Each wall is flat, endless, passes through zero and stands at right angles to its row. A trip goes straight from one point to another. Which walls does it cross, in order?
(in the rows, 128 means zero)

Walls:
(1): [194 107 102]
(2): [130 194 206]
(3): [134 117 169]
(4): [ 75 111 159]
(5): [163 147 115]
Trips:
[164 166 160] to [112 163 153] => 1, 4, 5
[101 142 194] to [101  94  92] => 2, 3
[109 174 155] to [ 65  92 115] => 3, 2
[136 153 110] to [128  85 146] => 2, 3, 5, 4
[ 98 106 119] to [ 96  60 122] => 3
[104 149  83] to [ 81 169 136] => 5, 4, 2
[149  94  96] to [ 99 192 127] => 1, 2, 4

Walls:
(1): [111 116  92 145 136 106 166 114 144 176 106 140 130  78]
(2): [171 144 187  65 149 191 115  83 181 122 102 162 115 127]
(3): [161 150 107 123 161  88 107 139 105 113 151 128 118 149]
(4): [112 138  99  85 152 131  82 136 123 122 160 108  82 100]
Trips:
[100 143  60 124  86 137 144 147  96 143 151 144 170 104] to [131 133 203 108 137 107 120 147  85 187 210  65 128  90] => 3, 1
[120 138 119 116 137  95 128 179 131 115 130  79 121 115] to [ 68 132 164 116 167 107 147  43 140 149 148  63 123  78] => 1, 3, 2
[168  99  98 133 158 161 129 177 148 130  79 160 175 115] to [ 95 122 173 125 153 143  91 175 192 132 134 146 143 195] => 1
[112 153 169 161 141 125 164  55 123 108 107  83 136 161] to [127 118 182 150  59  82 135 106 121 159 147  89 145  97] => 2, 1

Walls:
(1): [178 132 127 145 145 126 161 147 119 145 140 131  66 121 147 107 157  99
  75 143 186 168 172 107 177 127 130  93 141  66 153 145  83 102  81 148
 191 127 157 167  94 212 144 147 150 116 107 185]
(2): [162 157 128  59  97 110  87 122  38 134  72 129 119  79  86 153 118 105
 104 157 103 181 102 144 169 127 160 165 109 109  92 143  84 167 104 117
 119 136 142 148 105  94 186 137  87 115 147 158]
(3): [139 128  91 150  81 133 139 146 197 157 158  55 161  97 114 108  78 107
 154  98 110 162 118 122 154 124 140 109 128  37  79 118 110 141 105 146
 103 116 145  98  88 139 138 139 174  84  93 147]
(4): [121  61 102 143  96 128  98 136 147  60  73  99 112 102 117  96 122  82
 159 123 102 104  82 139 122 136 130  80 159 122  96 131 112 136 106 188
 126 135 120  89 117  89  82 149 135  93 145  80]
(5): [134  92 106 100 127 107 108 165  34  67 130 123 123 120 111 118 132 123
 102 192 140 141 175 167 168 101 102  94 144 167 108 158 109 118 135 133
  72  85 125  99 164 108  87 113 150 114 133 125]
Trips:
[ 97 128 181 140 127  91  52 128 166 155  99 150  67 128 102 104 101 128
 169 155 132 137  86 110 140 160 137 166 130 114  93 111 169 237 151 176
 162 109 141  78 141 117 135 135  93 178 249  75] to [177 141 186 112 147 104 124 128 132 133 125 140 113 147 120 102 103 148
 142 109 128 125 178 174 182 118 149 120 175 131 177 133 126 157  58 130
 123 145 185 107 127 143 139 152 113 185 107 121] => 1, 4, 5
[146 142 163  83 116  97 148 105 132 151  82 131 126 145 165  94 172 150
 119 118  84 106  87 172 111 109  95  94  81 128  81 133 163  57 102 108
 135 201 179 182 146  75 110 156 147 135 153 128] to [110 156 188 107 119 158 173  56 176 170 111 105 126 130 151 176 140 151
 132 138 134 125  93  92 152 112 142 152  81 114 194  80 173  93 156 106
  33 181  69 174 153 189  80  83 120 193 225 117] => 4, 2
[115  63  95  93 156 164  45 128 137 140  97 113 124 128 163 106  90 139
 126  93  86  98 123 127  96 182 128 145  83  70 156  92 108 147 132 136
  96 149 177 140  83 137  93  89  74 121  66 142] to [108 152  70 165 158 177  84 150 165  52 128  79 127 136 174  87 125 155
 116 122 160 146 119 128 124 110 103  69 176  95 132 168 110 193 133 155
 170 163  37 172 159 127 180 189  78  86 122 128] => 2, 1
[118  74 160 195  89 174  65 137 131 176  79 116  38 111 103 179 112 136
 107 186 123 135 154 125 114 187 145  87  86 158 173  44 148  63  93 124
 106 123 182 135 117 124 136 153 147 179 146 101] to [ 82  86 155  95 107 102 109 136 121 106 107  94 150 104 105 131 107 106
  70 101  87 125 116  56 128 132 122 124 153 136 109 107 152 118 139 142
 160 103 113 133 150 166 141 166 171 115 151 171] => 2, 3, 5
[123 105 117 144 193 100 157 107 122 114  68 115 143 206 146  65 106  64
 105 117 122 156 121 128 149 146  59 153  79 142 126  99 151 150  98 101
 130 146 117 126 173 120 159 130 122 138  91  81] to [146 206 145 120 148 193 146  68 116 170 136 116 101 182  96 111 142 168
 110 167 181 121  81  65 156 134 155 199 144 109 136  87 122 116 129 188
  51 177 117 162 169 145 153 142 173 129 113 160] => 4, 1, 2
[170  54 149 117 158 174 135 130 102 181 145 155 136 145  43 108 174  99
 113 110 121  68 175 132 100 109 136 104 126 176 135 169  61 115  78 103
 131 132 137 188  68 105 105 117  90  97 148 134] to [127 169  78  95 116 120 130 184  87  70 174  64 108 105 166 166 147 181
 131 152 162 117 180 112 195 139  87 145 204 169 106 115  81  78 139  47
 118 126 163 160 115 120 117  89 135 156  93 143] => 4
[144 132  73 152 121 167 131 134 155 152 163  70 120  94  92 136 136 169
  98  99  85  76 140 102 135 147 115 129  91 144 209 117 168 148 138 141
  58 182 157 150 110 176  98 102 115 146 168 112] to [137 130 141 158 110 144 119 107 131  68 193  96 140 119 159 111 118  78
 170 102 118 116 172 159 159  77 116 111 107 153 185 147 133 156 117 120
 111 207 133 117 163 102  81 127 118 122 155 118] => 4, 5, 3
[ 92 100 127 110 161 157  70 146  99 114 102 156 109  68  97 168 146 223
 152 129  74  71 144 155 121 161 188 148 153  97 126 121  73 136 117  87
 167 152  56 134 136  93 155  91 107 173 158 159] to [137  90 121 148  91  83 156  90  82 140 128 162 126 130 137 103 121 153
 137 123 134 147 123 216  82  98 167 135  72 103  76 117 145 199 113 122
  94 145 137 122 151 173 158  98 111 121 128 157] => 5, 3
[170 153 160 117 160 118 131 158  87 177 114 134  86  97 113 107  57 192
 137 107 147 164 126 227  98  77 180 129  89  91 153 198 191 159 153 180
 123 143 121 149 141  76  85 143 136 126 135 145] to [106 158 126 105 128 115 130 133 111 107 133 193  98 155 121 175  89 141
 132 140  94 103 118 148  85 125 170 144 138  69 187 168 176 160 102 130
 181  62 158 134  71 113 190 152 138 109 118 121] => 5, 1
[145 129 165 112 149  92 161 171  72 135 132  91  93  89 177 109 115 111
 139 152 127 130  84 129 116  49 155  48  88 112 153 103 126 108 112 151
  42 134 140 116 161 124  67 118 129  79 141 124] to [137 152 141 181 138 137 108 128 109 130 118 159 137 111  80 136  89  96
 123 140 104 154  41  49 146 188 107 109 142  90 205 111 104  98  69 103
 130 151  63  69 150 116  66 193 167  98  94 190] => 5
[156 143 163 195 120 157 148 145 119 137  76 153 143 159 112 138 105 104
 155 130  97 158  98  90  98 101  90 161  85 121 144 104 135 118  97 120
 122 152 169 104 114  66 131  86 156 124 150 120] to [117 110 130 106 146 105 126 107 162 145 155 146 117 120 126 122 167 147
 105  93 172  78 136 114  88 114 127  91 104 121  84 170  78 157 112 160
 114 204  63 126 146 170  88 131  91 160  97 123] => 2, 3, 1

Walls:
(1): [143 133 171 121 111  97 104 155 145 154 164 133 149 106 106 144 135 172
  95 138  80 128 147 149 168 117  90 124 209 135 199 161 105 143 111 104
  96 159 121 109 151 150 100 137 169 133 162 127]
(2): [ 94 125 129  45 196  87 137  97 136 164 160 170 206 155 168  77 142 118
 141 120 104  83  91 135  63 138  47 151 134 120 148  77 169  97 176 123
 110 166  97 123 116 150 150 149 188 146 158 172]
(3): [140 118 158 171 167 108 107  69 175 149 114 124 132 204 149 122 110  40
 193 190 140 163 200 154 128  91 160 154 144 107 112  69 141  68 123 137
 205  83 125 175 122  94 108 112 203  93  72  94]
(4): [115 114 171 145 153 159  64 209 188 151  97 107 161 106  94 130 144 133
 134 129 146 130 134 154 186 142 151 160 115 188 117 188 107 161 111 148
 140 161 127 112  80 142 165 136 115 174 179  80]
(5): [ 94 125  58 179 139 118 162 142  65  78 133 125 164  84  79  94 150 141
 161 129 165  87 143 122  88  93 136  89 122 102 159 151 152 122 157 129
 151 141 159 100 141 123  96 148  95  74  93 162]
(6): [136 109  98 130 188 145  92  63 127 136 131 100 151 177 183 137  92 103
 119 179  64 179 140 189 161 176 187 103 107 101 127 150 136  98 133 128
 182  93 203 144 162 104 129 103 131  98 148 161]
(7): [109 107  23 163  83  75 157 143 159 146 182 110 100 134 116  82 119  71
  74 119 109 127 127 143  81  90 114 109  80 147 191 130 106 103 149 166
 115 141 178 111 148 119 157 100  62 156  95 150]
(8): [113 104 114 129  91 126 142 127 182 149 148 110 142  69 116 137 160 127
 125  62 152  81  75 112 166 119 169 159  94  67  81  76 198 159 136 107
 143 128 177 117 176 184  95 145 102  76 121  81]
(9): [151 111 141  83 125 180 129 144 143 158 125 117  94  94 143 119 109 164
 164 122 136 168 213 185  89  83 144  65 145 103  97 198 123 150 135  85
  81 176  79 117 147  74  81 115 100 180 150 157]
Trips:
[141 129 169 125 180 128  99 106  87 123 239  52 216 152 113 141 114 160
 176 104 120 106 113 118 141 124  87 157 114  75 138 129 115 125 118 130
  84 121 142 106  97 125 159 128 173 174  92 104] to [ 55 107 109 106  96  96 139 113  84  81  89 109 109 106  96 149 152 105
 106 179 137 105  92 130 108  93 169 190 146  89 164 158 142  76 138 123
  81 160 164 142 122 126 159  80 112 103 117 134] => 5, 3, 4, 8, 7, 1, 2
[143 155 152  74 174  83 145 127  51 143 143 107 151 154 159 113 144 164
  99 141 172 140 102 128 124 135 172  88  84 122 138 130 134 124 122 110
  77 122 127 161 241 103  75 127 142 152 129  90] to [156  71 166  76 145  81 159  88 154  77 124  67  62 124 104 147 186 131
 126  80  90  98 175 144 140 144 116 100 143 139  11 134  99 168 110 115
 154 147  97 115  97 133  37  84 158 179 149 150] => 5, 2, 6, 4
[123 218 150 112 145 174 143  94 113 126 149 107 103 172 173 122 117  56
  88 123 145 180 115 152 187 148  94 163 132  83 104 134 136 102 194 138
 115 138 138  87 128 131 136 112 114 129 124 177] to [172 150 119 139  19 104 142 118 146 123  95 158 115 154 103  71  51 171
 129 112 105 155 128  94 134 145 145  77 179 160 186 160 160 162 125 123
  75 122 121 172 157 146  97 150 112 128 157 130] => 9, 3, 1, 2, 6

Walls:
(1): [126 172 154 180 120 231 127 158 119 118 166 130 168 180 179  99 125 183
 228 169 135  68  83 145 170 162  67 135 102 128 122 116  84 141  57 163
 101  43 145 119  94 149 149 129 114  95 141 141]
(2): [ 85 104 192 158 177 161 117  89 122 154  69  86 115 140  80 110  42 138
 132 189  85 108 118 164 133 117 153 170 149 140 224  55  92 173 146 131
 160 195 171 132  62 147 110 132 153 137 116  93]
(3): [145 105 174 149 124 132 179 100 157 110 162  72 100 179 110 150  76 175
 146 147 108  74 154 108 156 147 111 125 148  85 147 139 149  78 205 166
 105 113 167 107 117 130 128 101 118  92 171 117]
(4): [122 132 152 109 114 108 136 106 115 109 125 149 175 108 190 146 123 104
 134 179  63 102 157 138 111 135 184 145  96  75 138 143 122 121 108 140
 110 153 117 128  72 130 110 126 132 139 144 112]
Trips:
[131 125 119  82 104 108 122 144 186 116 140  77  97 128 140 181 150 151
 122  97 139  96  99 191 114 133  93  95 125 147  97  90 139 178 146  61
 132 129 138 156  82  85 155 128 137 174 100 137] to [133 138 121 152 110 189  36 112 139 119 146 131 138 131 141 127  94 139
 118 124 175 128 130 113 148 105 160 103 152 161 137  87 122 134 176 124
 108 120 139 197 146 159 116 106 177 163 147 192] => 2, 1
[155  97 193 175 185 202  81 182 148 124 130 144 151 148 175 114 132 201
  91 144  70 158 146 119 170 117 118 134 121  86 137 125 160 138 115  83
  99 172 140 129 139  87 119 110 124 170 125 101] to [171 168  86 158 103 176 104 127  69 166 150  87 130  79  99 105 191 116
 220 146 100 125 138 119 124  86 184 123 181 120  82 107 155 129 148 122
 160 206  88 163 123  62 149 145  84 135 164  88] => 3, 1, 2
[154 125 149 108 168  97 172 169  70 186  64  98  74 169  77  66 192 127
 113 137 145 133 131  86 100 102  86 109 145  96 183  87 143 103 138 106
 160 149 115 124 145 170 124  98 118 127 121 129] to [146 221 150 140 173 177 132  82 117 157  57 131 136 131 134 161 159 144
 105 139 175 176  97 227 154 141  93 138 119 132 147 157  91 187  65 168
 136 131  75 139 112 113  94 114 102 152 159 124] => 3, 1
[187 165 136 142 150  81 118 117 108 186 108 164 217 163 117 120 162 148
 117 135 217  90  79 125 148 191 152 186 181 146 117 125 145 123  99  82
 147 108 155 165  67  88 146 142 171 156  72 115] to [155 110 108  95  67 149  97 170 143 122  81 132 110 101 114 107 147 109
 169  94 153 119 140 130 158 141 101 117  78 176 145 109 114 113 160 162
  98 127 179 154 124 145 122 183 204 154  69 114] => 2
[ 82 132 146 128 101 141 138 193 129 120 158 102  81  90 155 131 102 163
  87  92 187 102  82  79 145 121 122 170 171 203 107 153 113 119  56 105
 102 125 145 123 107 131 103 105 163 110 170 176] to [152 136 194 110 114 195 134  85 119 128 160  52 122 176  86 126 155  71
 168 102  99 133 124 130 154 122 178 237 164  99 138 151 164 162 183 198
 124 100 108  69 182 158 102 139 170 149 136 157] => 3, 2
